Each row of a before or after table is a point. The points were changed in one or more steps. Then noise was added and the rows were shuffled. The steps act on how far a point lies along the listed directions, d1 being the first. What was done? A step turns or swaps two directions, mirrors them in a line or flattens them onto one, adds a multiple of one to another, or multiplies one. Angles are multiples of 10 degrees, from the lower direction toward the higher: turns from -170 to 170, lines from 10 to 170 but not 90. Use the fewest steps. Two steps may share a direction if one is a turn and the other turns, adds or multiplies; they go together, in the order done. Otherwise the lowest direction goes first.

Directions:
(1): [ 0.25 -0.56]
(2): [0.56 0.25]
Before (14 x 2):
[[-0.48 -0.31]
 [ 0.42 -0.04]
 [-0.21 -0.02]
 [-0.56  0.72]
 [-0.32  0.82]
 [ 0.28  0.23]
 [ 0.55  0.27]
 [-0.61  0.61]
 [-0.26  0.09]
 [-0.22 -0.35]
 [ 0.38 -0.21]
 [-0.72  0.51]
 [-0.43  0.66]
 [ 0.31  0.18]]
After, 14 rows:
[[ 0.18 -0.82]
 [ 0.30  0.24]
 [-0.35 -0.16]
 [ 0.23 -0.89]
 [-0.34  0.20]
 [-0.30  0.35]
 [ 0.51  0.13]
 [ 0.48 -0.73]
 [ 0.20 -0.03]
 [-0.62 -0.08]
 [ 0.02 -0.86]
 [-0.35 -0.09]
 [ 0.19 -0.17]
 [ 0.36 -0.73]]
Steps: turn d1 and d2 by 160 degrees

Directions:
(1): [ 0.62  0.06 -0.87 -0.02  0.01 -0.11]
(2): [-0.20 -0.68 -0.25  0.18 -0.63  0.40]
(3): [-0.46 -0.26 -0.34 -0.74  0.44  0.14]
(4): [-0.05  0.42 -0.12  0.27  0.27  0.90]
(5): [ 0.63 -0.59  0.39 -0.07  0.43  0.26]
(6): [-0.34 -0.31 -0.23  0.70  0.56 -0.29]
Before:
[[-0.44  0.94  0.14 -0.53 -0.01  0.11]
 [-0.62 -0.89 -0.70  0.22 -0.59  0.16]
 [ 0.08 -0.65 -0.45 -0.02 -0.31  0.29]
 [ 0.20  0.35 -0.03  0.11  0.30  0.17]
 [-0.39 -0.77 -0.95  0.24 -0.72  0.08]
 [-0.21 -0.31 -0.36 -0.02 -0.27 -0.36]
 [ 0.04 -0.08 -0.14  0.56  0.86 -0.38]
 [ 0.04  0.11 -0.08 -0.27  0.50  0.73]
 [ 0.01 -0.54 -0.09 -0.19  0.01 -0.05]
 [-0.16  0.45 -0.39  0.02  0.41  0.24]
 [-0.51  0.44  0.14 -0.10  0.68  0.32]
 [-0.37  0.60 -0.51  0.81  0.73 -0.10]
 [-0.02 -0.20  0.50 -0.02 -0.48  0.25]]
After, 13 rows:
[[ 0.10 -0.60 -0.15 -0.04 -0.05 -0.20]
 [ 0.20  0.09 -0.15  0.75  1.14  0.11]
 [ 0.41  0.20  0.63 -0.60  0.49  0.45]
 [-0.23 -1.25 -0.43  0.18 -0.37  0.37]
 [ 0.12 -1.26 -0.66  0.22 -0.38  0.31]
 [-0.37  0.30  0.23 -0.10  0.79  0.39]
 [-0.35  0.43 -0.32 -0.23  0.25  0.59]
 [ 0.15  0.18 -0.16  0.00  0.65  0.36]
 [-0.21 -0.02  0.42  0.02 -0.61  0.18]
 [-0.30 -0.20 -0.24 -0.14 -0.21 -0.19]
 [-0.14 -0.43 -0.57 -0.01 -0.45  0.20]
 [ 0.12  0.45 -0.08  0.14  0.25  0.15]
 [-0.22  0.16 -0.30  0.59  0.72 -0.46]]
Steps: multiply d5 by -1

Directions:
(1): [-0.17 -0.57  0.51 -0.51  0.02  0.02  0.07 -0.62  0.45  0.72 -0.34  0.45]
(2): [-0.81 -0.33  0.36  0.24 -0.55 -0.10 -0.45  0.40  0.31 -0.63 -0.16  0.39]
Before (14 x 12):
[[ 0.24 -0.44  0.41 -0.74  0.18  0.03  0.22 -0.74  0.55  0.98 -0.32  0.73]
 [ 0.49  0.59 -0.48  0.32  0.20  0.03  0.05  0.29 -0.31 -0.07  0.30 -0.69]
 [ 0.21  0.87 -0.39  0.26  0.19  0.02  0.21  0.28 -0.46 -0.34  0.13 -0.55]
 [-1.11 -0.69  0.87 -0.13 -0.71 -0.32 -0.55  0.28  0.78 -0.27 -0.59  0.84]
 [-0.96 -0.76  0.63 -0.53 -0.45 -0.10 -0.35 -0.28  0.89 -0.05 -0.43  0.82]
 [-0.52 -0.62  0.47 -0.65 -0.13 -0.32 -0.27 -0.12  0.55  0.29 -0.36  0.49]
 [-0.45 -0.45  0.56 -0.35 -0.40 -0.06 -0.20 -0.09  0.23  0.00 -0.28  0.37]
 [ 1.15  0.56 -0.61  0.20  0.81 -0.05  0.38  0.18 -0.78  0.10  0.39 -0.56]
 [-0.69 -0.34  0.12  0.03 -0.58 -0.07 -0.01  0.08  0.43 -0.14 -0.17  0.31]
 [-0.28 -0.46  0.59 -0.39 -0.26  0.16 -0.32 -0.08  0.50  0.00  0.12  0.33]
 [-0.08 -0.08 -0.01  0.37 -0.10  0.01 -0.07 -0.04  0.03 -0.28  0.08  0.06]
 [-0.24 -0.48  0.44 -0.14 -0.02 -0.25 -0.24 -0.12  0.21 -0.10 -0.14  0.56]
 [ 0.10  0.51 -0.26  0.45 -0.20  0.18 -0.07  0.52 -0.38 -0.34  0.16 -0.25]
 [-0.51  0.20  0.04  0.19 -0.56 -0.06 -0.35  0.80  0.11 -1.23 -0.19  0.22]]
After, 14 rows:
[[-0.02 -0.40  0.48 -0.59 -0.11  0.01  0.08 -0.44  0.16  0.50 -0.24  0.23]
 [-0.08  0.45 -0.32  0.54 -0.18 -0.05 -0.27  0.62 -0.16 -0.58  0.25 -0.50]
 [-0.45 -0.76  0.89 -0.76 -0.14 -0.24 -0.04 -0.56  0.85  0.92 -0.72  0.77]
 [ 0.12 -0.41  0.24 -0.88  0.29 -0.23  0.10 -0.47  0.35  0.81 -0.26  0.21]
 [ 0.49  0.54 -0.55  0.69  0.31 -0.17 -0.07  0.87 -0.74 -0.88  0.43 -0.44]
 [-0.37  0.16  0.05  0.42 -0.51  0.10 -0.29  0.53 -0.09 -0.49 -0.02  0.06]
 [-0.43 -0.41  0.17 -0.26 -0.33 -0.01  0.18 -0.37  0.49  0.42 -0.26  0.31]
 [-0.13 -0.22  0.13  0.25 -0.12 -0.01 -0.06 -0.17  0.14 -0.15  0.00  0.15]
 [ 0.13 -0.37  0.48 -0.59  0.08  0.20 -0.06 -0.39  0.38  0.46  0.18  0.21]
 [ 0.13 -0.41  0.38 -0.32  0.24 -0.18 -0.03 -0.41  0.17  0.33 -0.14  0.42]
 [-0.75 -0.38  0.53 -0.26 -0.60 -0.07 -0.36  0.28  0.55 -0.69 -0.51  0.69]
 [-0.17 -0.61  0.43 -0.98  0.13  0.01  0.14 -0.95  0.74  0.89 -0.39  0.63]
 [-0.38  0.61 -0.12  0.42 -0.20 -0.03 -0.09  0.56 -0.23 -0.76  0.00 -0.26]
 [ 1.00  0.17 -0.20 -0.59  0.57  0.09  0.53 -0.69  0.02  0.98  0.00  0.17]]
Steps: turn d1 and d2 by -50 degrees

Directions:
(1): [-0.04  0.93 -0.55  0.48  0.17  0.64  0.02 -0.60 -0.17 -0.57 -0.61 -0.57
 -0.36 -0.14 -0.15 -0.02  0.31  0.36 -0.18 -0.39]
(2): [-0.05  0.14  0.06 -0.79 -0.68  0.06 -0.11 -0.40  0.21 -0.40  0.41  0.09
 -0.56  0.25  0.12  0.69 -0.79  0.76 -0.32  0.04]
(3): [-0.01 -0.75 -0.21 -0.21  0.21 -0.17  0.16  0.81  0.51 -0.75  0.08 -0.85
 -0.35 -0.14  0.11 -0.25  0.02  0.28  0.28 -0.71]
(4): [-0.02 -0.08 -0.09 -0.34 -0.33 -0.09  0.78 -0.05 -0.90  0.20 -0.40 -0.35
 -0.58 -0.47  0.11 -0.06 -0.27 -0.06  0.95  0.54]
(5): [-0.20 -0.02  0.84  0.06  0.08  0.28 -0.60 -0.11  0.05 -0.47  0.22 -0.09
 -0.77  0.44  0.29 -0.63  0.61  0.02  0.24  0.80]
Before, 10 rows:
[[ 0.12  1.15 -0.62  0.48 -0.06  0.77  0.05 -0.34 -0.48 -0.10 -0.86 -0.20
  -0.76 -0.35 -0.22 -0.16 -0.02  0.31  0.49  0.26]
 [-0.20 -0.33 -0.14  0.68  0.74  0.32 -0.45  0.69  0.72 -0.73 -0.01 -0.49
   0.23  0.04 -0.20 -0.60  0.67  0.18 -0.53 -0.94]
 [-0.29 -0.79  0.08  0.12  0.41 -0.39 -0.18  1.14  0.56 -0.09  0.30  0.05
  -0.24  0.07  0.20 -0.56  0.38 -0.15  0.10 -0.02]
 [-0.05 -0.89  0.89 -0.48  0.08 -0.30 -0.39  1.00  0.33 -0.19  0.33 -0.03
  -0.41  0.21  0.18 -0.44  0.19 -0.22  0.26  0.19]
 [-0.23  0.09  0.43 -0.60 -0.60  0.12  0.17 -0.54 -0.16 -0.42  0.07 -0.10
  -0.87  0.01 -0.01  0.39 -0.49  0.45  0.29  0.41]
 [-0.05  0.08  0.35  0.43  0.02  0.23 -0.47 -0.02  0.60  0.26  0.01  0.60
   0.41  0.41 -0.38 -0.21  0.28 -0.39 -0.43  0.08]
 [-0.07  0.71 -0.12 -0.04 -0.57  0.65  0.29 -0.57 -0.37 -0.31 -0.24  0.05
  -0.35  0.15 -0.04  0.08 -0.21  0.30 -0.25 -0.03]
 [ 0.15 -0.44 -0.11  0.34  0.37 -0.04 -0.04  0.34 -0.07  0.02 -0.04 -0.03
   0.73 -0.02 -0.03 -0.24  0.10  0.15 -0.28 -0.37]
 [-0.07  0.09  0.04 -0.50 -0.34  0.03 -0.13  0.04  0.04  0.24  0.15  0.07
  -0.44 -0.03  0.18  0.32 -0.32  0.31 -0.33  0.34]
 [-0.04 -1.15  0.45 -0.73 -0.31 -0.43  0.18  0.73  0.66  0.09  0.55 -0.14
  -0.29  0.30  0.27  0.29 -0.34  0.77  0.37 -0.29]]
After (10 x 20):
[[ 0.09  1.13 -0.45  0.42 -0.10  0.79 -0.05 -0.40 -0.48 -0.24 -0.78 -0.22
  -0.91 -0.26 -0.17 -0.23 -0.01  0.38  0.52  0.37]
 [ 0.25 -0.43 -0.48  0.09  0.14 -0.14  0.21  0.31 -0.01  0.07 -0.01 -0.01
   0.91 -0.13 -0.09  0.22 -0.41  0.37 -0.44 -0.74]
 [-0.14  0.08  0.61  0.24 -0.16  0.32 -0.67 -0.11  0.68 -0.02  0.19  0.53
   0.03  0.60 -0.28 -0.21  0.23 -0.18 -0.44  0.27]
 [-0.32  0.09  0.89 -0.01 -0.11  0.25 -0.13 -0.42 -0.34 -0.34 -0.07 -0.10
  -0.87  0.10  0.09 -0.41  0.38 -0.08  0.62  0.91]
 [-0.08  0.70 -0.11  0.24 -0.37  0.62  0.29 -0.48 -0.47 -0.19 -0.35  0.06
  -0.18  0.10 -0.08 -0.10  0.08  0.05 -0.15  0.04]
 [-0.08  0.07  0.11 -0.17 -0.05  0.03 -0.17  0.14 -0.07  0.42  0.00  0.11
  -0.28 -0.09  0.13  0.00  0.05  0.00 -0.18  0.44]
 [-0.42 -0.82  0.55 -0.06  0.30 -0.24 -0.55  1.01  0.66 -0.46  0.51 -0.02
  -0.81  0.38  0.40 -0.75  0.53  0.04  0.15  0.39]
 [-0.01 -1.14  0.48 -0.25  0.07 -0.42  0.21  0.91  0.50  0.35  0.33 -0.11
   0.06  0.19  0.18 -0.08  0.12  0.33  0.53 -0.17]
 [-0.26 -0.97  1.77 -0.39  0.17 -0.02 -1.02  0.87  0.39 -0.70  0.54 -0.13
  -1.21  0.68  0.45 -1.16  0.85 -0.23  0.54  1.03]
 [-0.24 -0.33  0.05  0.44  0.56  0.40 -0.60  0.62  0.81 -1.01  0.15 -0.53
  -0.14  0.21 -0.08 -0.55  0.56  0.44 -0.57 -0.79]]
Steps: flatten d2 and d3 onto the line at 100 degrees; multiply d5 by 3

Directions:
(1): [-0.30 -0.12 -0.52  0.09 -0.16  0.04  0.47 -0.21 -0.47  0.15  0.24  0.49
 -0.08  0.38 -0.53  0.70  0.32 -0.43  0.34  0.67 -0.05 -0.07 -0.94  0.48
 -0.18  0.60 -0.03  0.20 -0.04 -0.38 -0.35  0.18  0.72 -1.17 -0.15 -0.29
 -0.23  0.32  0.25  0.75  0.49  0.50 -0.22 -0.16 -0.60  0.80  0.01  0.14]
(2): [-0.54  0.29  0.19 -0.11 -0.57 -0.35  0.15  0.53  0.22  0.17 -0.48  0.82
 -0.71  0.29  0.09 -0.27  0.27 -0.90  0.76 -0.16 -0.36  0.74 -0.10  0.78
 -0.21 -0.27 -0.51  0.39  0.20 -0.09  0.54 -0.31 -0.38  0.59  0.61  0.16
  0.72 -0.46 -0.45  0.09 -0.08 -0.23  0.00 -0.58 -0.40  0.29  0.23  0.37]
(3): [ 0.45  0.60 -0.06 -0.93 -0.55  0.18 -0.14 -0.51 -0.62 -0.14 -0.35  0.03
  0.16  0.05  0.10  0.38 -0.57  0.32 -0.26  0.51 -0.20 -0.70  0.26 -0.03
 -0.25 -0.65 -0.26  0.10  0.47  0.09  0.49  0.25 -0.56 -0.23  0.22 -0.10
  0.92  0.39  0.01  0.30  0.28  0.35  0.51 -0.65 -0.64 -0.09 -0.68 -0.87]
(4): [-0.12 -0.24 -0.22 -0.02 -0.42 -0.14 -0.35 -0.88  0.58  0.12 -0.59 -0.21
  0.14 -0.47  0.06  0.16  0.35 -0.48  1.00 -0.57  0.30 -0.11  0.10 -0.43
 -0.08 -0.75  0.29 -0.27 -0.77  0.86 -0.75 -0.38  0.00 -0.26 -0.13  0.21
  0.00  0.01 -0.07  0.05  0.29  0.14  0.54  0.46 -1.16 -0.01  0.36 -0.15]
Before (11 x 48):
[[ 0.31  0.02 -0.46 -0.14  0.00  0.08  0.16 -0.45 -0.22 -0.03  0.23 -0.03
   0.30  0.52 -0.21  0.24 -0.22 -0.11 -0.13  0.72 -0.02 -0.60 -0.61 -0.07
  -0.01  0.37  0.08  0.01  0.44 -0.15  0.01  0.15  0.21 -0.53  0.01 -0.05
  -0.10  0.27  0.20  0.17  0.48  0.44 -0.13 -0.17 -0.36  0.24 -0.32 -0.26]
 [ 0.08 -0.50  0.14  0.41  0.25  0.14  0.09 -0.50  0.37  0.06  0.06 -0.48
   0.50 -0.42  0.06  0.19  0.23  0.47 -0.20 -0.30  0.10 -0.36  0.39 -0.53
   0.32 -0.01  0.58 -0.30 -0.52  0.63 -0.78  0.26  0.53 -0.29 -0.35  0.01
  -0.35  0.28  0.11 -0.25 -0.22 -0.04 -0.05  0.74 -0.12 -0.01  0.13 -0.11]
 [-0.54 -0.46  0.09  1.23  0.41 -0.18  0.15  0.66  0.61 -0.02  0.46  0.14
  -0.05 -0.12 -0.16 -0.34  0.64 -0.40  0.35 -0.69  0.33  0.69 -0.42  0.37
   0.11  0.62  0.09  0.02 -0.55  0.14 -0.33 -0.56  0.62  0.18 -0.02  0.21
  -0.92 -0.63  0.04 -0.39  0.02 -0.42 -0.91  0.57  0.41  0.08  0.74  1.17]
 [-0.45 -0.37  0.08  0.42  0.07 -0.16 -0.23  0.00  0.52 -0.09 -0.27  0.05
  -0.15 -0.29 -0.20 -0.03  0.16 -0.38  0.72 -0.74  0.15  0.47  0.17 -0.03
   0.03  0.08  0.23  0.08 -0.51  0.25 -0.44 -0.48  0.21  0.25  0.18  0.17
  -0.33 -0.24  0.13 -0.19 -0.14 -0.08 -0.08  0.52 -0.06 -0.10  0.63  0.37]
 [ 0.09 -0.15 -0.77  0.14  0.35  0.09  0.23 -0.11 -0.90 -0.42  0.83  0.18
   0.25  0.17 -0.58  0.46 -0.03  0.36 -0.33  0.69 -0.11 -0.41 -0.73  0.10
  -0.08  0.67  0.43  0.02  0.39 -0.77 -0.06  0.35  0.82 -1.44 -0.54 -0.37
  -0.29  0.51  0.54  0.64  0.06  0.31 -0.19 -0.32  0.19  0.47 -0.31 -0.16]
 [-0.06 -0.51  0.45  0.62  0.56  0.04 -0.44 -0.02  0.99 -0.11 -0.14 -0.48
  -0.09 -0.56  0.40 -0.93  0.35 -0.21  0.22 -1.13  0.43  0.46  0.44 -0.68
   0.37 -0.17  0.52  0.04 -0.73  0.47 -0.43 -0.50  0.09  0.79  0.00  0.17
  -0.88 -0.46 -0.02 -0.70 -0.28 -0.61  0.07  0.76  0.40 -0.46  0.72  0.42]
 [ 0.49  0.36 -0.03  0.05  0.23  0.37  0.24  0.06 -0.73  0.03  0.56 -0.04
   0.10  0.52 -0.44  0.16 -0.47  0.78 -0.92  0.99  0.06 -0.21 -0.12  0.34
   0.10  0.99 -0.12  0.45  0.48 -0.67  0.47  0.64 -0.09 -0.73 -0.30 -0.62
  -0.13  0.02  0.07  0.35  0.02 -0.06 -0.29 -0.32  0.62  0.14 -0.80 -0.21]
 [ 0.01  0.05  0.13  0.22  0.36 -0.23  0.25  0.73  0.21  0.08  0.33  0.73
  -0.41  0.27 -0.05  0.10  0.11 -0.51  0.32  0.10 -0.18  0.46 -0.38  0.79
  -0.13  0.48 -0.18  0.47  0.21 -0.43  0.15 -0.18  0.25 -0.33 -0.06 -0.12
   0.39 -0.10 -0.23  0.26 -0.05 -0.25 -0.53 -0.03  0.07  0.24  0.07  0.35]
 [ 0.30  0.11 -0.33 -0.08  0.42  0.16  0.47  0.81 -0.92 -0.20  0.64  0.56
  -0.20  0.87 -0.54  0.40 -0.21  0.13 -0.99  1.30 -0.41  0.10 -0.76  1.07
  -0.05  0.71 -0.27  0.53  0.75 -1.35  0.82  0.62  0.51 -0.54 -0.23 -0.23
  -0.22  0.30 -0.08  0.81  0.01  0.40 -0.80 -0.91  0.85  0.51 -0.53  0.35]
 [ 0.30 -0.66 -0.04  0.08  0.11 -0.07 -0.31 -0.37  0.70 -0.22 -0.26 -0.84
   0.30 -0.40  0.28 -0.30  0.30 -0.17  0.70 -0.96  0.32 -0.29  0.66 -0.87
   0.42 -0.48  0.41 -0.54 -1.11  1.06 -0.95 -0.34 -0.10  0.17 -0.35  0.11
  -0.03  0.08  0.19  0.02 -0.09 -0.29  0.60  0.92 -0.41 -0.46  0.40 -0.14]
 [-0.12  0.21 -0.18 -0.23  0.20  0.20  0.53  0.96 -0.27 -0.01  0.51  0.29
  -0.24  0.61 -0.37  0.30 -0.21  0.20 -0.56  0.67 -0.52  0.10 -0.57  0.42
   0.13  0.83 -0.49  0.51  0.36 -0.68  0.26  0.39  0.53 -0.17  0.18 -0.22
   0.09 -0.11 -0.14 -0.06 -0.01 -0.15 -0.49 -0.47  0.32  0.30 -0.02  0.07]]
After:
[[ 0.53 -0.19  0.05  0.28  0.87  0.08  0.04  0.28  0.07 -0.12  0.70 -0.08
   0.24 -0.05 -0.03  0.24 -0.20  0.32 -0.39  0.11  0.18 -0.20 -0.16  0.03
   0.05  0.63  0.28  0.08  0.01 -0.29 -0.26  0.05  0.47 -0.66 -0.56 -0.21
  -0.23  0.26  0.14  0.09 -0.06 -0.12 -0.49  0.52  0.53 -0.14 -0.13 -0.04]
 [-0.35 -0.42  0.49  0.57  0.31 -0.10 -0.32  0.20  1.06 -0.02 -0.32 -0.07
  -0.44 -0.40  0.43 -0.97  0.49 -0.66  0.59 -1.15  0.25  0.78  0.31 -0.30
   0.22 -0.23  0.30  0.19 -0.63  0.38 -0.22 -0.66 -0.04  0.91  0.24  0.23
  -0.55 -0.62 -0.20 -0.61 -0.27 -0.69  0.03  0.47  0.17 -0.26  0.81  0.60]
 [ 0.12  0.11 -0.47 -0.18 -0.18 -0.03  0.22 -0.32 -0.18  0.01  0.08  0.28
   0.10  0.62 -0.20  0.18 -0.13 -0.39  0.10  0.71 -0.12 -0.36 -0.70  0.20
  -0.09  0.34 -0.06  0.14  0.51 -0.19  0.13  0.07  0.14 -0.42  0.17 -0.01
   0.09  0.13  0.09  0.23  0.46  0.43 -0.13 -0.36 -0.53  0.34 -0.26 -0.14]
 [-0.33  0.05 -0.74  0.05 -0.06 -0.14  0.40  0.26 -0.80 -0.28  0.50  0.82
  -0.26  0.41 -0.58  0.34  0.19 -0.35  0.24  0.66 -0.37  0.12 -0.93  0.70
  -0.22  0.56  0.07  0.30  0.53 -0.87  0.29  0.17  0.63 -1.16 -0.13 -0.26
   0.16  0.24  0.26  0.81  0.06  0.19 -0.20 -0.72 -0.16  0.79 -0.14  0.15]
 [ 0.11  0.11 -0.23 -0.23  0.44  0.34  0.44  0.76 -0.29 -0.12  0.66 -0.04
  -0.01  0.46 -0.37  0.35 -0.34  0.58 -0.87  0.70 -0.37 -0.18 -0.47  0.10
   0.20  0.91 -0.29  0.33  0.31 -0.63  0.10  0.49  0.61 -0.33  0.00 -0.25
  -0.17  0.06  0.04 -0.13  0.01 -0.10 -0.47 -0.24  0.50  0.16 -0.12 -0.08]
 [ 0.48  0.04 -0.38 -0.06  0.60  0.27  0.42  0.67 -0.94 -0.23  0.78  0.30
   0.02  0.79 -0.54  0.42 -0.30  0.42 -1.24  1.34 -0.30 -0.12 -0.68  0.81
   0.01  0.75 -0.14  0.42  0.70 -1.34  0.67  0.69  0.59 -0.64 -0.38 -0.26
  -0.41  0.45  0.03  0.70  0.01  0.45 -0.83 -0.72  1.00  0.38 -0.59  0.25]
 [-0.35 -0.54  0.08  1.24  0.61 -0.07  0.08  0.54  0.58 -0.08  0.59 -0.15
   0.17 -0.24 -0.15 -0.31  0.55 -0.10  0.12 -0.69  0.45  0.49 -0.35  0.11
   0.18  0.69  0.23 -0.11 -0.60  0.20 -0.48 -0.51  0.68  0.08 -0.22  0.17
  -1.09 -0.54  0.14 -0.47  0.02 -0.36 -0.88  0.76  0.56 -0.02  0.67  1.05]
 [-0.59 -0.18  0.24  0.30 -0.44 -0.23  0.40  0.06  0.53  0.29 -0.45  0.56
  -0.34 -0.01  0.05  0.01  0.62 -0.62  0.76 -0.34 -0.31  0.48  0.11  0.46
   0.05 -0.22  0.01  0.17 -0.31  0.46 -0.24 -0.05  0.24  0.13  0.35  0.11
   0.43 -0.19 -0.34 -0.02 -0.24 -0.23 -0.11  0.05 -0.72  0.48  0.39  0.33]
 [-0.19 -0.45  0.00 -0.01 -0.36 -0.34 -0.16  0.02  0.86 -0.07 -0.60 -0.09
  -0.28 -0.12  0.27 -0.44  0.57 -0.95  1.36 -1.02  0.02  0.30  0.44 -0.15
   0.22 -0.64  0.00 -0.19 -0.96  0.89 -0.56 -0.57 -0.28  0.51  0.13  0.19
   0.52 -0.26 -0.12  0.20 -0.07 -0.42  0.57  0.44 -0.86 -0.14  0.58  0.19]
 [ 0.15  0.52  0.02 -0.02 -0.11  0.19  0.40  0.36 -0.67  0.15  0.30  0.46
  -0.33  0.72 -0.44  0.05 -0.27  0.22 -0.44  0.94 -0.15  0.24 -0.29  0.83
  -0.03  0.88 -0.39  0.71  0.61 -0.76  0.76  0.47 -0.26 -0.53  0.02 -0.59
   0.31 -0.26 -0.16  0.48  0.03 -0.12 -0.30 -0.69  0.34  0.39 -0.68 -0.02]
 [-0.30 -0.44  0.06  0.44  0.23 -0.05 -0.28 -0.10  0.51 -0.13 -0.17 -0.19
   0.03 -0.41 -0.24  0.01  0.08 -0.14  0.54 -0.71  0.23  0.29  0.24 -0.23
   0.08  0.10  0.34 -0.04 -0.58  0.30 -0.56 -0.38  0.27  0.16  0.01  0.14
  -0.49 -0.14  0.24 -0.26 -0.14 -0.02 -0.08  0.68  0.07 -0.21  0.57  0.27]]
Steps: mirror d1 and d2 in the line at 170 degrees
